Each row of a before or after table is a point. One or more steps were done to the points. Then noise was added and the rows were shuffled. The steps act on columns, c1 being the first. Write out the steps. A step turns or swaps two columns, mirrors them in a line or flattens them onto one, adds a multiple of one to another, or multiplies or shifts one. Angles are multiples of 10 degrees, from the lower column toward the higher: turns from -170 to 170, lines from 10 to 170 but not 90. Use the fewest steps. Two steps may share a column if one is a turn and the other turns, adds or multiplies; they go together, in the order done. Otherwise the lowest column goes first.
In the rows, zero is written as 128.

Before (11 x 2):
[[180 147]
 [109  81]
 [112  95]
 [135 160]
 [176 196]
 [ 84  87]
 [123 176]
 [ 72 137]
 [120  71]
 [170 194]
 [147  91]]
After:
[[ 65 108]
 [172 104]
 [210 125]
 [106 170]
 [204 113]
 [162 162]
 [ 65 155]
 [159 142]
 [110  88]
 [ 92 124]
 [ 80 124]]
Steps: turn c1 and c2 by -60 degrees

Before:
[[209 100  93 199]
 [182 118 174 183]
 [147 146  65 158]
 [180  74  89 119]
 [102 181 117 113]
 [ 59 140 131  91]
 [169  24  54 182]
 [131 114 137 105]
 [123 158 117 178]
 [ 91 184 119  91]
 [135 141 115 143]
 [161  54  74 132]
 [136 153 107 134]
 [ 97 169 147  93]]
After:
[[110 142  91 156]
 [ 98 131 126 131]
 [ 96  92 111  88]
 [ 84  79 113 116]
 [120 212 164 201]
 [102 115 168 169]
 [161 197  83 125]
 [208 198  97 181]
 [101  69  81  84]
 [113 128 125 143]
 [182 187  78 133]
 [119 189 234 184]
 [146 132 119 101]
 [144  52  96  98]]
Steps: turn c1 and c2 by 110 degrees; add 1 times c4 to c3

Before:
[[ 83 129 106 148 115 181 131 110]
 [126 112  85 144 143 133 132 114]
 [164 102 147 129 147 163 174 195]
 [159 163 138 141 118  88 103 146]
 [100 120 137 152 107  85 141  91]
 [126 154 135 147 160 123 159 114]
 [175  95 193 147 177 178 151 166]
 [ 62 137 103 145 139  91 104 120]
 [160 105 167  88 161 169 155 147]
 [127 127 126 152 132  91 103 105]]
After, 10 rows:
[[165 117 147 130 147 107 148 101]
 [ 81 125 116 150 105 249 110 132]
 [157 120 159  89 168 120 124 115]
 [127 127 130 154 128  93 125 140]
 [123 119 142 145  86 134 112 130]
 [176 114 179 148 195 107 143 112]
 [159 144 120 141 138  40 158 131]
 [ 65 131 138 143 103 189 139 138]
 [103 128 105 151 137 125  93 133]
 [123 138 161 146 134 124  98 122]]
Steps: add -1.5 times c1 to c6; multiply c2 by 0.4; swap c3 and c5; turn c7 and c8 by -130 degrees; multiply c8 by 0.4

Before:
[[235  91  79 131 136  89 136 209 154]
 [140 128 148  82 104 129  75 185  52]
 [174 115  99 232  76  44 114 118 193]
 [ 94  90 146  61 165 150 208 102 134]
 [109  64  75  79  95 163  63 167  81]
 [108 132  57 177 113 157 115 130 138]
 [151 129 114 120  90 150  85  92 169]
 [ 51 159 117 153  72  95 150 179 184]
 [113 109 153 187 120 136 122 123 200]
 [ 80 139 118  88 140  83  72 177 116]]
After, 10 rows:
[[154  90 149  60 173 161 210 128 143]
 [ 99 124 152  88 110  93  74 162 136]
 [130  65  72  82  95 132  61 171 147]
 [146 128 128  83 145  61  74 131 162]
 [201 169 120 150  76  70 152 141 162]
 [154 112 145 188 120 139 126 118 101]
 [107 121 107 238  72  60 111  92  76]
 [145 135  52 176 117 140 121 143 145]
 [ 45  95  75 131 126  47 130 155  55]
 [124 129 109 129  86 169  91 117  96]]
Steps: multiply c9 by 0.4; turn c1 and c9 by -140 degrees; turn c6 and c8 by 40 degrees; multiply c8 by 0.7
